Every row gives one point. The window is the flat piece filled in between its corners: a triangle in 3 columns, a solid with four corners in 4, and so on. A path goes straight from each point to the next, and from the last back to the first. List the points from which the path goes on through the window.

Window:
-221; 128; -52; -151
218; -23; 179; -93
-140; 89; 38; 517
336; -456; 107; 73
Path:
(1): 142; -4; -34; -215
(2): 250; 14; -157; 218
(3): -247; 54; 143; 482
(4): 48; 66; 398; -9
(5): -1; 116; -127; 56
(6): -64; 156; -66; -141
(7): 97; -348; 460; 114
(8): -136; -22; 328; -127
Through the window after points: 2, 6

Window, 6 rows:
-273; -210; -141; 221; -405; -183
231; 107; 77; -2; 208; -324
-16; -40; -116; -27; 357; -256
-199; 401; 405; -15; 17; 28
138; 161; -86; 21; 129; 103
-151; -496; -177; -49; -409; -56
Path:
(1): -134; -51; -244; 32; -144; -237
(2): -113; -85; 203; 136; 189; -97
(3): 79; -51; 191; 139; 85; 231
(4): 94; 207; -232; -52; 86; -64
(5): -39; 245; 209; -229; -19; -207
(6): 42; 147; 162; 95; 217; 46
(7): 383; -347; 274; -35; 271; -1
(8): -340; 209; -260; 8; 120; -294
(9): 280; 75; -228; -355; 58; -193
(10): -123; 36; 172; 368; 53; 94
(11): -177; -437; -181; 561; -223; 106
(12): -144; 92; -58; -112; -244; -257
(13): -40; 166; -418; -25; -135; -141
(14): 80; -627; 163; 23; 288; -232
(15): 22; 15; -25; 112; 82; 70
(16): 123; 154; -263; -276; 104; -290
Through the window after points: 1, 3, 7, 9, 11, 15

Window, 8 rows:
28; 254; 176; -102; -115; 197; 82; 47
-110; 183; 154; -385; 188; 199; 215; -156
247; 236; -305; 17; 284; 281; 108; -65
-45; -475; -217; -42; 7; -465; 108; 107
-241; 8; 47; -442; 180; -116; -35; 165
25; -470; -16; 38; 26; 25; 32; 217
249; -95; -126; -194; -257; -59; -210; -209
-444; -10; 451; -14; 484; -280; -68; -333
Path:
(1): 96; -86; 81; -276; 572; -364; 79; 23
(2): -585; 75; 263; -135; -28; 80; -130; -147
(3): -168; -1; -118; -264; -92; 80; 108; -27
(4): 147; 106; 173; -244; 228; 93; 43; -193
(5): 240; 55; 350; -254; -52; -73; 406; 161
(6): -259; 110; -94; -201; 140; 144; -168; -48
(7): -259; -180; -89; 74; -262; -82; -123; -65
(8): 231; -59; -103; -134; 404; -145; 160; 49
(9): 129; -94; 406; -145; 289; -127; 43; -192
(10): -542; 108; -164; 5; 84; -112; -189; -208
(11): -193; -231; -146; -79; -50; -288; 7; 72
(12): 40; -310; 21; -174; 227; -213; 97; 61
Through the window after points: 1, 3, 5, 9, 11

Window, 11 rows:
-288; -509; 74; -663; -303; 169; -157; -138; -195; -404; -43
42; 369; -55; 161; 111; -212; 250; 425; -295; -47; 45
-62; -132; -608; -214; 75; 561; 616; 213; 219; -368; -37
58; -61; -84; -179; -14; -43; -134; -155; -266; -71; -370
55; 167; 490; -265; -26; 96; -387; 243; 348; 248; -77
-119; -231; 220; 375; 140; -169; 53; 187; 243; -239; -51
211; -257; -27; 248; -101; 164; -155; 427; 194; -273; -52
301; 133; 52; -56; 219; -231; -17; -6; 154; -18; 60
127; 47; 90; 199; 83; 108; 223; -148; -228; 67; 258
-63; 340; -123; -70; 382; 72; -151; 128; 175; -149; 23
-232; -256; -282; 326; 357; -109; 187; 180; 371; 81; 342
Path:
(1): 11; 425; 108; 492; -63; -217; 55; -242; 171; -93; 118
(2): -127; 244; -79; -142; -30; -51; -144; -154; 227; -137; 257
(3): 69; -400; 27; 184; 229; 30; 248; 211; -76; -16; -14
(4): 71; -149; 103; -184; 172; 100; 31; 111; -57; -15; -151
(5): -87; 77; -17; -39; -16; -46; -8; -86; -36; -72; 66
(6): -102; 162; -118; -32; -10; -116; 200; 108; 240; -194; 123
(7): 121; -514; -207; 126; 411; 305; -111; 148; -453; 202; -317
(8): 89; -52; -35; -48; 602; 12; -49; 222; 94; 61; -61
(9): -47; 170; -108; 74; -38; -34; 4; 69; 185; -190; 146
(10): 41; 187; -17; 98; -118; -7; 148; 78; 97; -65; 144
(11): 6; -313; 23; 16; 398; 156; -28; 6; -98; 61; 9
(12): 18; -369; 24; -270; 275; 42; -109; 454; 13; 7; -13
Through the window after points: 2, 6, 8, 10

Window:
-36; 51; 349; 0; -110; 296; 41; -107; 339; 11; -81; -119
-290; -158; 195; -350; 146; -13; 213; 125; -536; 84; 505; -82
-21; -328; -380; 110; -70; 532; -192; 454; -199; -21; 125; 189
-161; 163; 74; -217; 80; -157; 61; 89; -17; -206; -276; -134
-446; 333; -142; -22; 67; -306; 463; 42; 19; -274; -139; 477
287; 306; 220; -439; 317; -234; 255; -110; 221; -213; 68; 18
-229; -264; 33; -373; 46; -55; -368; 65; 80; -319; -204; 665
-10; 34; -243; -127; -216; -170; 150; 207; 140; -153; 130; 54
35; 82; 74; 310; 24; -188; 141; -418; 297; -404; 152; 121
-157; 175; 213; -50; -115; 300; -120; -33; 106; -305; 213; -123
62; 256; 404; -15; 255; -308; 397; 546; 94; -125; -81; 196
201; 224; 9; 384; 28; 52; -111; 248; 114; 186; 245; 139
Path:
(1): 66; 172; 175; 121; 11; 25; 70; 108; -42; -57; 66; 152
(2): -52; 99; 79; 2; 107; -78; 54; 259; 306; -58; 67; 106
(3): -281; 229; 14; -335; 444; 22; 1; 487; 251; 51; 130; 185
(4): 118; 65; 102; 181; -177; -158; 174; 47; -14; -215; -15; 142
(5): 125; 281; 18; -189; -237; 85; 215; -8; -92; -199; 125; 73
(6): -264; -266; 176; 134; 218; 14; -54; 37; 240; -12; 75; 0
(7): -340; 20; 73; -335; 250; 174; 202; 201; 225; -110; 107; 41
(8): 8; 11; -5; -9; -149; -80; 57; 45; -116; -220; 8; 140
Through the window after points: 1, 3, 5

Window:
-121; -212; 314; 75; -356; 449; -145; -753; 380; -113; -493; -182; 56; 458
130; -158; 14; -26; -24; -296; -230; 375; -201; -28; -23; -53; -62; -131
127; -8; 43; 160; -253; 9; 20; 124; -193; 458; 10; 156; 65; 149
-18; -13; 50; -85; 112; -102; -79; 166; 68; 89; 154; -105; 549; -52
184; 27; 48; 28; -120; 201; 283; 155; 63; -30; 237; 32; -216; 357
85; 342; -122; -222; 191; -276; -19; 122; 66; 280; 54; 9; -385; -26
-54; -304; 30; -169; -212; 91; -107; 304; 407; 268; 608; -255; 132; 20
-375; -153; 238; 79; -291; -15; -2; -58; 540; -64; 162; -4; 35; 198
126; 264; 154; -22; -146; -141; -68; -65; -6; 55; 252; -151; -10; -195
313; 94; 156; -130; -140; -4; 350; 278; 83; 325; -23; -32; -14; -173
-37; 163; 312; -36; 116; 128; -233; 375; -118; 119; 25; -81; 100; -191
-74; 381; -144; -96; -228; -24; -81; 470; 11; -95; -20; -309; -113; 29
-571; -665; -469; 25; -65; -72; 55; 9; -888; 101; -69; 282; -279; -235
93; 140; -35; -27; -262; 340; -255; 90; 240; -196; -85; 269; 213; -19
Path:
(1): -514; 10; 444; -393; -495; 219; -49; 200; -227; 247; 97; 92; 81; 113
(2): -224; 271; 4; -514; -12; -67; -559; 199; -53; 95; 279; 105; 75; 331
(3): 220; -122; 1; 400; -158; -58; 535; 319; 127; 103; -28; -192; -139; -417
(4): 5; 31; -147; 407; -16; -29; -3; 323; 145; 116; -11; -172; 184; -118
(5): 41; 140; 470; -590; -129; 153; -261; -52; -158; -15; 132; 136; -62; -15
(6): -152; 90; 163; -313; -221; -136; -5; 65; -81; 23; 123; 108; 29; 45
(7): 28; -83; -50; 100; -25; 113; -130; 140; 131; 15; 18; -23; 249; -36
(8): -85; -31; -142; 61; 69; -51; 43; -42; 50; 177; -1; -154; -55; -141
(9): 299; 232; 421; -408; -222; -135; -302; 446; 25; -25; 98; 225; 127; 369
(10): -69; 72; -43; -520; -181; 65; 67; 184; -130; 265; 5; -92; -3; 287
(11): 158; -20; 49; 351; -4; -179; -62; 377; 110; -16; 252; 19; -32; -353
(12): -46; -77; -106; 219; 6; -25; 35; 32; 79; -8; -173; -64; -10; -123
(13): 81; 174; 236; -424; -318; 35; -46; 159; -247; 184; 107; 140; -107; 209
(14): -313; -111; 195; -202; -218; -12; -86; 99; 90; -71; 99; 2; 79; 122
(15): -55; -2; 105; 230; -155; 3; 4; 47; 414; 80; 102; -66; -39; 39
(16): 52; -15; -2; 181; -4; -31; -79; 46; 345; -65; 37; -86; 32; 28
Through the window after points: 4, 6, 8, 14, 16
